Each row of a before or after table is a point. One or more steps were done to the points. Then noise was added and the rows were shuffled. The steps act on columns, c1 being the first. Name the steps. A step turns or swaps two columns, mirrors them in a line or flattens them onto one, adds a multiple of one to another, or multiplies or shifts one. Angles are multiples of 10 degrees, from the lower column toward the higher: turns from -170 to 170, lines from 10 to 170 but not 90. Use the fewest steps. Two steps may share a column if one is a turn and the other turns, adds or multiplies; they go together, in the order done. Otherwise the lowest column goes first.

Before (12 x 2):
[[-0.14  0.04]
 [ 0.13 -0.22]
 [-0.10  0.21]
 [-0.34  0.78]
 [-0.65  0.21]
 [-0.39 -0.36]
 [ 0.08  0.57]
 [ 0.66  0.28]
 [ 0.25 -0.06]
 [ 0.52  0.69]
 [ 0.57 -0.44]
 [-0.15 -0.42]]
After (12 x 2):
[[-0.69  0.13]
 [-0.21  0.10]
 [ 0.71  0.17]
 [ 0.22 -0.56]
 [-0.09 -0.82]
 [-0.43 -0.55]
 [ 0.72 -0.51]
 [-0.09  0.43]
 [ 0.17  0.48]
 [ 0.20 -0.10]
 [ 0.15  0.03]
 [-0.21 -0.04]]
Steps: turn c1 and c2 by -150 degrees

Before, 11 rows:
[[ 1.46  0.13 -0.37  0.49]
 [-0.40  0.27 -0.56 -0.42]
 [-0.29  0.39 -0.15  0.20]
 [-0.56  0.03  0.06 -0.42]
 [-0.27  0.31  0.18 -0.17]
 [-0.06  0.03 -0.10 -0.21]
 [-0.32  0.29 -0.24  0.81]
 [ 0.71 -0.49 -0.37 -0.24]
 [ 0.19 -0.32  0.11 -0.43]
 [-0.21  0.50 -0.65  0.25]
 [-0.37  0.08 -0.03 -0.43]]
After:
[[-1.41  0.29  0.36  0.32]
 [-0.75 -0.46  0.14  0.11]
 [ 0.38  0.52  0.36  0.14]
 [-0.58 -0.60 -0.36  0.16]
 [-0.80 -0.75  0.08 -0.40]
 [-0.99  0.20  0.36  0.34]
 [ 1.75  0.53 -0.08 -0.14]
 [ 3.65 -0.40 -0.15 -0.25]
 [-0.71 -0.15  0.44  0.33]
 [-1.03  0.07 -0.28  0.46]
 [-0.10  0.14  0.17  0.16]]
Steps: multiply c1 by 2.5; turn c2 and c4 by 140 degrees; shift c3 by 0.30

Before (11 x 9):
[[-0.57  0.18 -1.32 -0.22  0.04  0.14  0.19 -0.64 -0.15]
 [-0.72  0.09  0.20 -0.27 -0.52 -0.07  0.17  0.19  0.58]
 [-0.49  0.23  0.35  0.51  0.38  0.03  0.34 -0.51 -0.56]
 [-0.11 -0.30 -0.03 -0.29  0.06 -0.17  0.10  0.24 -0.63]
 [ 0.93  0.16  0.20  1.01  0.50 -0.20  0.17 -0.14  0.39]
 [-0.71  0.06  0.25  0.38  0.35 -0.29  0.32  0.03 -0.47]
 [-0.54  0.05  0.16  0.21  0.26  1.16  0.36 -0.02 -0.60]
 [ 0.13 -1.07  0.29 -0.21  0.29 -0.26 -0.11 -0.08  0.24]
 [-0.31 -1.43 -0.17  0.19 -0.12 -0.30  0.53  0.07  0.44]
 [ 0.20 -0.28  0.18 -0.36  0.26 -0.30  0.55  0.01  0.46]
 [ 0.13  0.23  0.25 -0.02 -0.30  0.05  0.36 -0.31 -0.04]]
After, 11 rows:
[[-0.71  0.25 -0.07  0.49  0.37 -0.21  0.46 -1.01  0.11]
 [-0.32  0.06 -0.03 -0.26 -0.55  0.70  0.25  0.37 -0.46]
 [ 1.00  0.12 -0.06  1.00  0.50  0.04  0.21 -0.29  0.21]
 [ 0.43 -0.29  0.20 -0.32  0.25  0.41  0.55  0.00  0.03]
 [ 0.09  0.21  0.06 -0.03 -0.31 -0.11  0.44 -0.60  0.03]
 [ 0.24 -1.09 -0.29 -0.22  0.29  0.26  0.11 -0.18  0.09]
 [-0.78  0.08  0.12  0.20  0.25 -0.91  0.39  0.00 -0.72]
 [-0.57  0.17  1.13 -0.25  0.04  0.04 -0.71 -1.29 -0.18]
 [-0.40 -0.33  0.12 -0.30  0.05 -0.30  0.03  0.47  0.45]
 [-0.05 -1.42  0.48  0.20 -0.13  0.63  0.30  0.14 -0.13]
 [-0.85  0.05  0.04  0.36  0.36  0.17  0.42  0.06  0.26]]
Steps: turn c1 and c9 by -30 degrees; turn c6 and c9 by -130 degrees; mirror c3 and c7 in the line at 70 degrees; multiply c8 by 2

Before:
[[-0.09  0.21  0.07  0.00 -0.11  0.22  0.18 -0.19  0.34  0.01 -0.34  0.21]
 [ 0.03  0.04 -0.11 -0.66  0.01 -0.63  0.19  0.32  0.42  0.05 -0.49 -0.28]
 [-0.28  0.42 -0.12  0.46  0.02  0.30  0.40  0.30  0.42 -0.13  1.20 -0.24]
 [-0.40  0.02 -0.16  0.41 -0.65 -0.51 -0.64  0.40  0.23  0.62 -0.23 -0.11]
 [-0.49  0.32 -0.19  0.36 -0.17 -0.19 -0.25  0.29  0.43 -0.21 -0.54 -0.36]
 [ 1.32  0.02  0.02  0.54 -0.61 -0.33  0.16  0.31  0.41  0.46  0.18 -0.11]
 [-0.52 -0.06  0.20  0.25  0.10  1.39  0.25  0.41 -0.30  0.10 -0.41  0.06]
 [-0.53 -0.17  0.03  0.49  0.06 -0.70  0.17  0.25  0.47 -0.26 -0.47  0.04]
 [-0.47  0.34 -0.23  0.24 -0.17 -0.47  0.48  0.45 -1.61 -0.35 -0.02 -0.12]]
After (9 x 12):
[[-0.23  0.25  0.53 -0.65  0.00 -0.65  0.20  0.34 -0.47  0.02 -0.42 -0.27]
 [-0.70  0.01  0.25  0.50  0.05 -0.72  0.17  0.22 -0.45 -0.28 -0.12  0.01]
 [ 1.24  0.23  0.79  0.54 -0.62 -0.51  0.17  0.32 -0.13  0.46 -0.52 -0.09]
 [-0.70  0.51  0.15  0.38 -0.16 -0.48 -0.23  0.31 -0.02 -0.23 -0.21 -0.36]
 [-0.64  0.12  0.32  0.27  0.10  0.76  0.26  0.40  1.21  0.07 -0.08  0.06]
 [-0.19  0.42  0.43  0.02 -0.12 -0.24  0.16 -0.21  0.35  0.02 -0.25  0.21]
 [-0.43  0.51 -0.58  0.23 -0.19  1.38  0.46  0.46 -1.02 -0.38  0.25 -0.09]
 [-0.45  0.25 -0.13  0.41 -0.67 -0.37 -0.65  0.36 -0.38  0.65  0.01 -0.10]
 [ 0.36  0.64 -1.87  0.45  0.00 -0.28  0.40  0.28  0.43 -0.15  1.21 -0.28]]
Steps: turn c1 and c11 by -30 degrees; add -1.5 times c11 to c3; shift c2 by 0.20; turn c6 and c9 by 70 degrees

Before:
[[ 0.14  0.55  0.48  0.52  0.21 -0.27  0.00 -0.23 -0.16  0.38 -0.21  0.14
  -0.13 -0.06 -0.59  0.05 -0.16 -0.43]
 [ 0.45  0.56  0.32  0.60 -0.83 -0.53 -0.08 -0.18  0.23  0.27  0.34  0.75
   0.33  0.36 -0.42 -0.54  0.34  0.14]
 [-0.35 -1.04  0.56  0.32  0.32 -0.64  0.38  0.29 -0.25  0.56  0.46 -0.13
   0.02 -1.53  0.04 -0.53  0.34  1.05]
 [ 0.88 -0.06 -0.49  0.29  0.12 -0.60 -0.18 -0.25 -0.33  0.30  0.08  0.25
  -0.11  0.36 -0.30 -0.63 -0.26 -0.29]
 [-0.04  0.73  0.31 -0.07 -0.05  0.09 -0.09 -0.28  0.08 -0.38  0.28  0.17
   0.07  0.29 -0.56  0.34  0.42 -0.24]
 [-0.39  0.66  0.19  0.20 -0.03  0.38  0.41  0.66 -0.03  0.30 -0.19  0.15
   0.51 -0.08  0.02 -0.20 -1.46  0.01]
 [-0.09 -0.55  0.38  0.63  0.04 -0.04 -0.27 -0.26 -0.33  0.32  0.30  0.82
  -0.07  0.43 -0.41 -0.44  0.23 -0.10]
 [-0.50 -0.12  0.29  0.60  0.06 -0.68  0.25 -0.31  0.01 -0.94  0.30  0.20
   0.14 -0.24 -0.50  1.01  0.53  0.40]]
After, 8 rows:
[[ 0.46  0.57  0.30 -0.11 -0.80 -0.30 -0.24  0.61 -0.37  0.80  0.05  0.75
  -0.19  0.43 -0.46 -0.54  0.36  0.14]
 [-0.13 -0.53  0.41 -0.11  0.11  0.26 -0.77  0.69 -0.07  0.73 -1.06  0.83
   0.19  0.38 -0.39 -0.47  0.25 -0.09]
 [-0.34 -1.05  0.56  0.40  0.31 -0.11  1.15  0.23 -0.25  1.51 -1.09 -0.11
  -0.52 -1.44  0.06 -0.53  0.40  1.05]
 [ 0.16  0.52  0.50 -0.16  0.18  0.08 -0.04  0.54  0.31  0.95 -0.09  0.13
   0.13 -0.08 -0.59  0.05 -0.18 -0.37]
 [-0.50 -0.12  0.26 -0.26  0.11 -1.43  0.71  0.71 -0.27 -2.01 -0.31  0.21
  -0.20 -0.19 -0.50  1.00  0.51  0.37]
 [-0.06  0.74  0.29 -0.25 -0.06 -0.27 -0.25 -0.04 -0.27 -0.91 -0.20  0.14
   0.06  0.29 -0.54  0.33  0.44 -0.26]
 [ 0.86 -0.09 -0.52 -0.18  0.17 -0.31 -0.54  0.34  0.08  0.94 -0.79  0.24
   0.25  0.31 -0.34 -0.61 -0.22 -0.31]
 [-0.42  0.63  0.17  0.70 -0.05  0.65  1.25  0.08  0.22  0.58  0.11  0.22
  -0.53  0.13  0.06 -0.15 -1.46  0.01]]
Steps: mirror c4 and c8 in the line at 40 degrees; multiply c10 by 2.5; turn c6 and c10 by -20 degrees; multiply c7 by 3; turn c9 and c11 by 120 degrees; multiply c11 by 2.5; mirror c13 and c14 in the line at 80 degrees

Before:
[[-0.95  0.09  0.35  0.20 -0.47 -0.89 -0.47  0.18 -0.32 -0.49 -0.27  0.23
  -0.27 -0.80 -0.81  0.25 -0.13 -0.22 -0.19  0.08 -0.07 -0.74 -0.44 -0.18
   0.23 -0.13  0.84 -0.36  0.67 -0.07  0.13  0.21]
 [ 0.16  0.19  0.13  0.41 -0.32 -0.42  0.58 -0.18  0.40  0.51 -0.32 -0.03
  -0.11  0.16  0.68  0.71 -0.01 -0.10 -0.09  0.01  0.22  0.14  0.00 -0.49
  -0.42 -0.27  0.09  0.12 -0.34  0.33 -0.43 -0.56]
 [-0.49  0.61 -0.26  0.19  0.99 -0.87 -0.73  0.08 -0.20 -0.49  0.41 -0.21
   0.09  0.95  0.46  0.61  0.19  0.48  0.30  0.42 -0.61 -0.92 -0.56 -0.07
   0.55  0.74  0.24 -0.17 -0.47 -0.15 -0.04 -0.24]
 [ 0.56  0.01  0.17  0.61 -0.20 -0.51  0.56 -0.23  0.34  0.44  0.16  0.15
   0.09  0.18  0.50  0.16 -0.19  0.34  0.42  0.00  0.17  0.54 -0.28 -0.49
  -0.83 -0.68  0.03  0.14 -0.43  0.13  0.04  0.27]
 [-0.26  0.08  0.16  0.72  0.28 -0.61  0.02  0.06 -0.02  1.06 -0.05  0.11
   0.06 -0.18  0.36  0.19 -0.35  0.28  0.31 -0.08  0.12  0.34 -0.05  0.21
  -0.79  0.00  0.39 -0.67  0.27  0.23 -0.53 -0.17]
 [-0.63 -0.15 -0.50  0.04  0.88 -0.31 -1.11 -0.03  0.34 -0.41  0.04  0.03
  -0.34  0.79  1.21  0.78  0.24 -0.07  0.49  0.73  0.38 -0.94 -0.67 -0.39
   0.55  0.78  0.15 -0.14 -0.07 -0.35 -0.37 -0.02]
 [-0.41 -0.09  0.59 -0.34 -0.60 -1.18  0.19 -0.22 -0.62 -0.64 -0.11  0.31
  -0.45 -0.74 -0.22 -0.50 -0.54 -0.13 -0.56 -0.57 -0.11 -0.69  0.11  0.23
   0.34  0.00  0.62 -0.30  1.33 -0.16  0.07  0.25]
 [ 0.38  0.12  0.03  0.27 -0.06 -0.44  0.74 -0.39  0.14  0.79 -0.16  0.63
  -0.50  0.03  0.47  0.56  0.01 -0.22  0.06 -0.23 -0.11  0.34 -0.14 -0.13
  -0.18 -0.50 -0.47 -0.16 -0.11 -0.04 -0.28 -0.05]]
After, 8 rows:
[[-0.79  0.12  0.22  0.85  0.42 -1.16  0.02  0.02 -0.01  0.38 -0.05  0.09
  -0.04 -0.17  0.38  0.54 -0.37  0.31  0.34  0.00  0.06  0.37 -0.03  0.20
  -0.76  0.02  0.37 -0.60  0.28  0.22 -0.56 -0.18]
 [-1.10  0.53 -0.31  0.31  1.09 -0.35 -0.71  0.02 -0.24 -1.06  0.36 -0.25
   0.12  0.94  0.44  1.02  0.24  0.52  0.35  0.37 -0.63 -0.97 -0.53 -0.06
   0.50  0.71  0.22 -0.21 -0.50 -0.16 -0.04 -0.29]
 [-0.03 -0.01  0.16  0.71 -0.13 -0.66  0.54 -0.28  0.34 -0.11  0.12  0.13
   0.06  0.18  0.48  0.62 -0.19  0.37  0.36  0.04  0.20  0.51 -0.26 -0.48
  -0.77 -0.71  0.01  0.15 -0.40  0.14  0.04  0.22]
 [-0.41  0.16  0.15  0.46 -0.22 -0.67  0.58 -0.26  0.38  0.17 -0.30 -0.02
  -0.11  0.18  0.62  1.37  0.02 -0.12 -0.10  0.03  0.22  0.16  0.03 -0.48
  -0.34 -0.27  0.10  0.10 -0.34  0.32 -0.49 -0.58]
 [-1.22 -0.16 -0.48  0.15  0.96 -0.02 -1.05 -0.01  0.33 -0.54  0.03  0.05
  -0.34  0.75  1.23  2.00  0.20 -0.13  0.47  0.73  0.40 -0.95 -0.69 -0.41
   0.54  0.78  0.17 -0.10 -0.11 -0.40 -0.37 -0.01]
 [-0.18  0.12  0.01  0.35  0.00 -0.84  0.72 -0.37  0.14  0.41 -0.11  0.66
  -0.52  0.06  0.43  1.04  0.00 -0.22  0.11 -0.24 -0.11  0.28 -0.14 -0.06
  -0.21 -0.49 -0.47 -0.16 -0.09 -0.02 -0.27 -0.11]
 [-1.56  0.13  0.34  0.32 -0.36 -0.43 -0.49  0.17 -0.33 -0.91 -0.26  0.24
  -0.24 -0.75 -0.85 -0.58 -0.14 -0.27 -0.22  0.05 -0.09 -0.76 -0.46 -0.22
   0.23 -0.06  0.86 -0.36  0.67 -0.07  0.15  0.16]
 [-0.97 -0.09  0.57 -0.15 -0.52 -0.49  0.25 -0.19 -0.61 -1.16 -0.14  0.28
  -0.47 -0.71 -0.16 -0.76 -0.51 -0.10 -0.60 -0.60 -0.10 -0.75  0.09  0.24
   0.35  0.01  0.60 -0.33  1.31 -0.17  0.09  0.23]]
Steps: shift c1 by -0.60; shift c4 by 0.10; shift c5 by 0.10; turn c6 and c10 by 40 degrees; add -0.3 times c18 to c10; add 1 times c15 to c16
